Every row gives one point. The window is the flat piece filled in between its corners: a triangle in 3 columns, a solid with four corners in 4, and so on. A path goes straight from each point to the next, and from the last back to the first. After which points does the path pass through the window?

Window (3 x 3):
|  25 |  -9 | -14 |
| -26 | -41 |  19 |
| -28 |  29 |  -8 |
Path:
(1): | -25 |   9 |  17 |
(2): | -42 |  16 | -16 |
(3): | -41 | -25 |  -4 |
(4): | -30 | -36 |  35 |
(5): | -24 |   5 |  38 |
(6): | -21 | -48 |   8 |
(7): |  15 | -13 | -22 |
(8): |   9 | -12 |  10 |
(9): |   6 | -18 |  10 |
(10): | -37 | -39 | -12 |
(11): | -38 | -48 | -14 |
(12): |   5 | -16 |  36 |
(13): | 33 | 21 | -6 |
(14): |  17 | -27 | -32 |
(15): | -38 | -58 |   0 |
(16): |   3 | -35 |  29 |
Through the window after points: 5, 7, 9, 11

Window (4 x 4):
|   7 |  -2 |  21 |  27 |
| -41 |  24 | -38 |  18 |
|  32 | -27 |  -5 |  41 |
| -29 |  29 |   0 | -56 |
Path:
(1): | -22 |  35 | -40 |   7 |
(2): | 21 |  2 |  8 | 40 |
(3): |   0 | -40 |   5 |  50 |
(4): | -49 |   1 | -18 | -32 |
(5): |  -2 |  35 |   0 | -19 |
(6): | -6 | 45 |  7 |  5 |
(7): | -10 | -45 |  10 | -24 |
(8): |   4 | -37 |   5 |   6 |
(9): |  11 |  27 | -13 |  25 |
(10): | -16 |  39 | -21 |  10 |
(11): |  -4 | -40 | -15 |  -6 |
(12): | -51 | -12 | -27 |  26 |
Through the window after points: 4, 6, 8

Window (4 x 4):
|  34 | -16 |   1 |  -4 |
| -30 | -36 | -13 | -41 |
|  29 |   2 | -23 |   8 |
| -24 |  25 |  18 |  55 |
Path:
(1): |   8 |  16 |  -2 | -12 |
(2): | 21 |  8 | 12 |  3 |
(3): |  41 | -10 | -26 |  70 |
(4): |   3 | -12 |  -8 |  73 |
(5): | -21 |  25 |  20 |  23 |
(6): | 19 | 37 | 21 | 24 |
(7): | -18 | -15 | -22 |  54 |
(8): |  -9 | -20 |   2 |  13 |
(9): |   1 |  45 | -25 |  -7 |
(10): | -29 |  29 |   9 | -24 |
(11): |  17 | -26 |   0 |  34 |
(12): |  22 | -26 | -17 |  55 |
(13): | 13 | 29 |  3 | 18 |
(14): | -25 |  10 |   0 | -52 |
(15): |  13 | -49 |   1 |   5 |
(16): | -30 | -16 |  -9 |  28 |
Through the window after points: 4, 8, 10

Window (6 x 6):
| -49 | -24 |  -2 |  13 |  33 |  10 |
|  15 | -30 |  14 |  30 | -47 | -33 |
| -48 |  22 |  -3 | -15 |  13 | -13 |
|  70 |  36 |   4 | -11 |  11 | -33 |
|   0 | -19 |  20 | -33 |  11 |  61 |
|  12 |  20 |  15 |   5 |   9 |  31 |
Path:
(1): | -36 | -11 | -12 |  11 |  -1 |  32 |
(2): | -15 | -27 |  47 | -23 |   9 |  -5 |
(3): |   6 |  30 |  41 |  15 | -22 |  -1 |
(4): |  27 | -43 | -43 | -42 |  27 |  38 |
(5): |  -7 |  21 | -35 | -34 |  23 |  16 |
(6): | -14 |  -3 |  26 |  -5 |   0 |   6 |
(7): | -54 |  -6 |  46 |   6 |  28 |  -7 |
(8): | -12 | -26 | -11 |   9 |  -2 |  24 |
Through the window after points: 5

Window (6 x 6):
|  28 |  -4 | -37 | -31 |  15 | -38 |
|  22 |  14 |   3 |   9 |   0 |  53 |
| -36 | -11 |  20 |  51 | -33 | -21 |
| -35 |   2 |  26 |   3 | -33 | -13 |
|  -6 | -21 | -32 | -42 |  54 | -39 |
|   5 |  47 | -22 |  15 |  -6 |  47 |
Path:
(1): | -21 | -21 | -22 |  14 | -20 | -12 |
(2): | -11 | -62 |   2 |  -6 |  -2 | -11 |
(3): |  29 |  89 | -11 |  -6 |  24 |  16 |
(4): |  -5 |  27 |  -1 | -12 |   5 |  -4 |
(5): |   7 | -25 | -40 | -12 |  10 |  35 |
(6): |   6 | -56 | -43 |  -9 |   9 |  29 |
(7): | -14 |  46 |  40 |   1 | -10 | -41 |
(8): |  18 |  16 | -12 |   6 |  17 | -21 |
(9): | -26 | -21 |  -7 |  -2 | -11 |   2 |
(10): |  10 |  -3 |  -7 |  -7 | -14 |  31 |
(11): |  18 |  40 | -13 |  19 |  21 |  14 |
(12): |  21 |  65 |   2 | -19 |  20 |   4 |
Through the window after points: 8, 10
